Rows are points. Each copy is the shape, with its points in the same order, turned, moved and blurred by noise. Some copies are also mirrored. Which?

Shape (5 x 2):
[[-2.1 -4.8]
 [-4.1  4.5]
 [ 0.1  2.0]
 [-0.8  1.2]
 [ 2.6 -2.2]]
Copy 1 (5 x 2):
[[-1.1 -4.5]
 [-4.5  3.5]
 [-1.0  1.4]
 [-1.4  1.3]
 [ 2.5 -2.0]]
Copy 1 is: only turned
Copy 2 (5 x 2):
[[-2.7 -5.1]
 [-5.7  3.9]
 [-1.1  1.4]
 [-2.3  0.6]
 [ 2.3 -2.5]]
Copy 2 is: only turned
Copy 3 (5 x 2):
[[-2.3 -2.4]
 [-2.6  6.0]
 [ 0.8  3.0]
 [-0.2  2.7]
 [ 2.7 -1.7]]
Copy 3 is: only turned

Shape (9 x 3):
[[-1.7  6.1 -1.3]
 [-4.1 -0.1  0.8]
 [ 0.4 -0.6  3.8]
 [ 0.5 -0.4  0.0]
 [ 3.1  3.4 -2.5]
 [ 1.7  6.4  1.8]
 [ 1.0 -1.6 -0.4]
 [ 3.9 -1.7 -0.5]
 [ 4.0  0.2  3.1]]
Copy 1 (9 x 3):
[[ 1.4  5.6 -4.5]
 [-2.7  1.0 -1.4]
 [ 0.6  1.4  3.4]
 [ 1.4 -0.4 -0.4]
 [ 5.4  2.6 -2.3]
 [ 3.1  6.9  0.1]
 [ 2.9 -1.3 -0.6]
 [ 5.4 -1.5  1.0]
 [ 4.6  1.1  3.5]]
Copy 1 is: only turned
Copy 2 (9 x 3):
[[-3.6  4.0  3.4]
 [-0.6  2.1 -2.8]
 [ 4.2  2.0 -0.1]
 [ 1.2 -0.3  0.8]
 [-1.0 -0.4  5.2]
 [ 0.4  4.8  5.5]
 [ 1.5 -1.7  0.7]
 [ 3.1 -2.7  2.8]
 [ 4.8  0.7  3.4]]
Copy 2 is: mirrored

Shape (7 x 4):
[[-4.1  1.4 -5.5  5.1]
 [ 1.1 -2.8 -3.3 -3.8]
 [-0.8 -0.8 -2.2 -3.3]
 [ 2.2  2.3  1.9 -3.9]
 [ 1.6 -3.4  1.1 -0.7]
 [ 0.9  1.7 -2.1 -2.6]
 [ 2.2  3.2 -3.7 -2.0]]
Copy 1 (7 x 4):
[[-5.2  3.3 -2.7  4.6]
 [ 0.4 -1.7 -4.6 -3.9]
 [-0.7 -0.5 -2.5 -3.2]
 [ 4.2  1.3  0.5 -3.6]
 [ 2.0 -4.0 -0.5 -0.9]
 [ 2.0  1.8 -2.5 -2.4]
 [ 3.3  3.4 -4.2 -1.0]]
Copy 1 is: only turned
Copy 2 (7 x 4):
[[-4.7 -0.6 -6.1  2.8]
 [ 3.6 -4.2 -2.4 -2.4]
 [ 1.3 -2.3 -1.5 -3.2]
 [ 4.0  1.3  2.2 -2.9]
 [ 3.6 -4.5  1.1  1.0]
 [ 2.7 -0.3 -2.0 -2.6]
 [ 3.5  1.4 -3.7 -2.5]]
Copy 2 is: only turned

Shape (8 x 4):
[[-3.7 -2.1  3.0 -0.3]
 [ 0.0 -4.7  0.7  4.1]
 [-3.6 -3.4  0.7  1.6]
 [ 3.6 -0.8  0.2 -4.8]
 [ 4.9  0.2 -1.7 -4.4]
 [-1.1  3.4 -2.2  1.2]
 [-3.9  3.5  4.1  1.6]
 [-1.6  0.1 -1.9 -1.5]]
Copy 1 (8 x 4):
[[-0.2 -4.8  1.6  2.9]
 [-5.5 -0.1  3.2  2.4]
 [-3.2 -3.3  0.9  3.5]
 [-0.6 -1.7  0.9 -6.3]
 [ 0.1  0.4 -0.8 -6.3]
 [ 0.8  2.6 -3.1  1.2]
 [ 3.9 -0.9  1.3  4.5]
 [-1.1 -1.4 -2.5 -0.2]]
Copy 1 is: mirrored
Copy 2 (8 x 4):
[[ 0.0 -0.8 -1.0  5.3]
 [ 1.0 -6.2  1.9  3.2]
 [-1.3 -3.8 -1.0  4.6]
 [ 5.3  1.0 -1.4 -1.1]
 [ 5.3  0.2 -1.7 -4.3]
 [-3.3 -0.4  0.4 -2.5]
 [-4.3  2.3  2.6  3.4]
 [-0.7 -1.0 -2.5 -0.2]]
Copy 2 is: mirrored
Copy 3 (8 x 4):
[[-4.1 -1.3  2.5 -1.1]
 [-0.6 -1.2  1.8 -6.5]
 [-4.4 -2.1  0.7 -4.0]
 [ 4.2 -2.3 -0.7  1.9]
 [ 4.7 -0.8 -2.2  2.0]
 [-1.8  4.0 -2.4 -0.9]
 [-4.5  4.2  3.4  0.1]
 [-1.5  0.0 -1.9  0.1]]
Copy 3 is: mirrored
Copy 4 (8 x 4):
[[-3.4 -1.4  4.5 -1.5]
 [-0.5 -5.5  2.5  1.7]
 [-3.5 -3.4  3.5  0.8]
 [ 2.5  0.0 -0.4 -6.4]
 [ 3.0 -0.3 -0.7 -6.4]
 [-2.1  3.7 -1.6  1.1]
 [-3.4  3.0  5.3  1.8]
 [-2.8  0.1 -0.1 -2.3]]
Copy 4 is: only turned

Shape (12 x 6):
[[-2.2 -0.5  2.1  6.7  2.1 -1.9]
 [-2.8  0.6  1.2 -1.1 -1.0  4.5]
 [ 4.4 -1.1  2.7 -1.8  0.4 -3.3]
 [-2.2 -1.4  1.4 -2.0  2.6 -2.6]
 [ 0.3 -0.5 -4.2  1.1  1.5 -3.1]
 [ 9.5 -0.4  3.0  0.4 -0.3 -1.9]
 [ 6.8  0.6  0.3 -2.0 -0.3 -3.1]
 [-2.9 -0.5  2.0 -2.0  0.1  8.5]
 [-2.0  0.5  1.0 -1.9  3.2  2.9]
 [-3.1 -1.2  2.5  0.9 -0.5  0.5]
 [-3.2 -1.4 -3.4  0.7 -1.2 -1.8]
 [-2.6  3.4 -0.1 -0.1 -0.3 -2.8]]
Copy 1 (12 x 6):
[[-1.8 -2.0  1.3  7.1  0.9 -1.8]
 [ 1.4 -4.4  2.7 -2.3 -1.2 -2.5]
 [ 2.7  1.5  0.3  1.2  4.3  4.8]
 [-1.5 -0.5 -1.0 -0.6  4.1 -0.4]
 [ 2.2  0.6 -4.9  1.9  1.2 -2.0]
 [ 7.7  1.8  1.3  3.7  3.6  5.9]
 [ 5.8  3.2 -1.0  0.7  2.8  3.8]
 [ 3.3 -7.1  4.5 -3.9 -0.7 -3.4]
 [ 1.5 -2.4  2.2 -1.4  2.8 -3.5]
 [-1.8 -3.7  1.6  1.1  0.2 -0.3]
 [-1.1 -1.3 -4.0  0.6 -1.1 -1.3]
 [-1.1  2.4  0.5  0.9 -1.2 -2.2]]
Copy 1 is: mirrored
Copy 2 (12 x 6):
[[-3.1  1.5  0.2  5.2  2.6 -6.0]
 [-4.7  0.9 -0.1 -0.5 -0.2  2.6]
 [ 4.2  2.5 -0.8 -2.0 -0.2 -3.5]
 [-1.8 -0.9  0.3 -3.0  1.9 -4.3]
 [-0.5 -0.5 -6.1 -0.1  2.9 -4.3]
 [ 7.8  5.5 -1.7  0.4  0.1 -1.5]
 [ 5.2  4.0 -4.0 -2.7  0.2 -2.4]
 [-5.1  0.4  2.2 -0.6  1.0  6.0]
 [-3.4  1.0  0.5 -2.1  3.3  0.7]
 [-3.4 -0.3  1.1  0.9 -0.4 -1.9]
 [-3.4 -2.4 -4.8  0.3  0.0 -3.1]
 [-4.1  2.6 -3.1 -1.8 -0.2 -4.5]]
Copy 2 is: only turned
Copy 3 (12 x 6):
[[-0.4  3.4  7.1  1.1  1.9  1.8]
 [-3.9 -0.6 -1.1  2.8 -1.6  1.4]
 [ 4.2 -1.5  2.6 -0.5 -2.1 -4.9]
 [-2.3 -1.6  4.1 -2.4 -0.3 -2.9]
 [ 1.3  1.4  2.4 -5.7 -0.6  1.0]
 [ 8.7 -0.2  0.6  2.0 -1.6 -4.1]
 [ 5.7  0.4  0.0 -1.6 -2.7 -4.2]
 [-5.3 -3.3 -2.3  5.1 -0.7  3.3]
 [-3.4 -1.5 -0.6  0.3  1.4  0.6]
 [-3.2 -0.1  3.7  1.2 -1.5  0.3]
 [-2.4  1.5  3.0 -3.7 -3.4  2.4]
 [-2.6  3.9  2.2 -1.4 -2.0 -2.5]]
Copy 3 is: mirrored
